Every row gives one point. Examples show where two turns around zero, p and q, send a point. Write where each new point lands after one turn and then the other. Backwards means that the second turn is done in reverse. Each puzzle has new turns, and all numbers are rounded.

Turn p:
[2.5 0.0] => [ 2.2 -1.1]
[-2.1 -3.2] => [-3.3 -1.9]
[-0.4  3.2] => [1.1 3.0]
Turn q:
[-3.5 -2.1] => [-3.8  1.6]
[2.0 1.3] => [ 2.2 -0.8]
[-2.8 -0.9] => [-2.4  1.7]
[ 1.5 -1.4] => [-0.2 -2.0]
[2.8 3.1] => [ 4.2 -0.4]
Where do these land?
p, then q: [-0.4 -3.2] => [-3.2 -0.2]
q, then p backwards: [3.0 1.6] => [3.4 0.1]
q, then p: [-2.6  1.6] => [1.1 2.8]

Turn p:
[ 1.4  1.1  0.1 -3.1] => [-1.5 -0.3  3.2 -0.8]
[-3.2 -4.0 -0.7 -1.2] => [-2.4  1.2 -1.6  4.3]
[-2.3  1.4 -1.4  1.5] => [-0.6  1.6 -2.6 -1.5]
[ 3.6 -1.2  0.1  2.8] => [ 2.7 -3.8 -0.6  0.0]
[ 3.5 -0.5  0.1 -2.6] => [-0.7 -2.6  3.4  0.2]
[-3.2  3.1  1.7  2.6] => [ 2.3  4.0 -2.0 -2.1]
Turn q:
[-1.8  0.0  1.2 -0.8] => [ 0.8 -1.6  0.9 -1.2]
[1.6 2.0 1.9 0.0] => [ 0.1  2.0  2.5 -0.1]
[0.6 1.7 4.0 3.5] => [2.0 0.8 4.2 3.0]
[ 3.3 -0.4  0.2 -0.2] => [ 0.5  3.2 -0.7  0.2]
[-4.5 -3.7 -3.0 -1.4] => [ 0.0 -5.0 -4.2 -1.4]
[ 0.8  0.3 -4.2 -1.0] => [-3.4  0.6 -2.7 -0.4]
Where do these land?
p, then q: [ 3.2 -1.2  0.2 -2.4] => [ 4.0 -0.8  0.3  0.6]
q, then p backwards: [-2.0 -1.8 -1.0  5.4] => [ 1.1 -6.0  0.3  0.7]
p, then q: [ 0.8 -0.9 -3.6  1.3] => [-0.1 -2.1 -3.4 -0.3]
q, then p: [-0.4  2.9  2.3 -1.1] => [1.5 2.0 2.8 1.0]
p, then q: [-1.6  1.0  2.0 -3.2] => [ 0.1 -0.4  4.2 -0.2]

Turn p:
[ 4.4  2.8  0.0  0.6 -0.6  0.1] => [ 2.9 -4.0  0.0  0.0 -1.0  1.7]
[-1.5  0.0 -0.5  1.4  5.5 -3.2] => [-1.2  2.0 -1.6 -3.4 -4.8 -1.6]
[-0.7 -0.4 -0.8  0.8 -3.2  0.7] => [-0.7  0.4  1.3  0.8  2.1  2.2]
[-3.2 -3.8 -2.1  1.5 -3.4 -2.8] => [-3.5  4.5  1.4  1.9  0.1  3.6]
[-4.4  2.4 -0.8 -1.1  2.9  1.9] => [-3.1 -0.3  0.4 -3.8  1.2 -3.6]
[ 1.0  2.5 -1.3 -1.7  1.8  1.0] => [-0.7 -3.4 -0.9 -1.1 -0.4 -1.5]
[ 1.2 -0.8  3.3  0.6 -3.8  0.8] => [3.3 0.9 2.1 2.4 2.3 1.0]
[ 1.7  2.7  0.9 -2.2 -0.8 -1.0] => [ 0.9 -3.0  1.9  1.2 -1.1 -1.0]
[ 1.6 -5.4  1.2  0.1  1.6  2.5] => [ 1.9  2.8 -4.9  2.0  1.6 -0.7]
Turn q:
[ 5.6  0.4  0.8  0.5 -2.5  0.7] => [ 1.5  3.0  4.0 -0.8 -0.5  3.4]
[ 5.2 -2.9  1.2  1.8 -0.9  3.0] => [ 3.8 -0.5  4.9 -1.5 -1.8  2.6]
[ 0.2  2.2 -0.8  0.3  1.3  1.1] => [ 1.8  1.5 -1.3  1.0  0.4 -0.6]
[-5.3  3.8  0.3  2.1  0.5 -1.1] => [-1.8  0.5 -5.7  2.5 -2.1 -1.2]
[-4.1 -1.3  2.5 -2.7 -0.9  2.1] => [-1.1 -2.0 -3.0 -4.7 -0.6 -1.0]
[-0.1  1.0 -2.7  0.8 -1.1  0.5] => [-0.1  1.9  0.7  1.0 -1.0 -2.1]
[-2.9 -1.4 -0.2 -0.5  0.3 -2.0] => [-2.6 -2.2 -1.1  0.3  0.4 -1.3]
[ 1.3 -1.8 -1.3 -2.3  3.3 -4.2] => [-1.5 -2.2  1.5  2.1  5.2  0.0]
Where do these land?
q, then p: [ 1.6 -2.8 -1.2  0.9  1.5 -5.5] => [ 1.9  5.5 -1.0 -2.9  0.9 -1.0]
p, then q backwards: [-2.7  0.7  0.2 -0.4  0.7  0.2] => [-0.4 -0.6 -1.5 -1.8 -1.6 -0.1]
p, then q: [ 2.2 -3.4  1.7  0.6  0.6  1.8] => [ 2.0  2.2  1.8  3.1  0.6 -0.8]
q, then p: [-0.3  0.0 -1.6  2.0 -0.7  2.2] => [ 1.2 -0.6  1.9  1.6 -0.8  1.8]
q, then p: [-6.4  6.6  2.6 -0.1 -0.6 -4.4] => [-8.2 -1.0  0.0 -5.0  1.8  3.7]
p, then q: [ 1.4 -2.5 -0.7  0.2  0.2  2.4] => [ 1.8  0.4  0.8  2.2  0.6 -2.3]
q, then p: [-1.5  2.0  0.4 -1.5 -3.6  0.2] => [-3.0 -2.0  2.7 -0.4  0.6 -1.1]
p, then q: [ 2.0 -0.4 -1.4 -3.2  1.5  2.4] => [-1.2 -2.2  2.3  2.5  0.0 -2.5]
p, then q backwards: [ 3.7 -0.2 -0.1  1.5  0.6  0.6] => [-0.2  0.6  2.6  1.3  2.2  1.7]
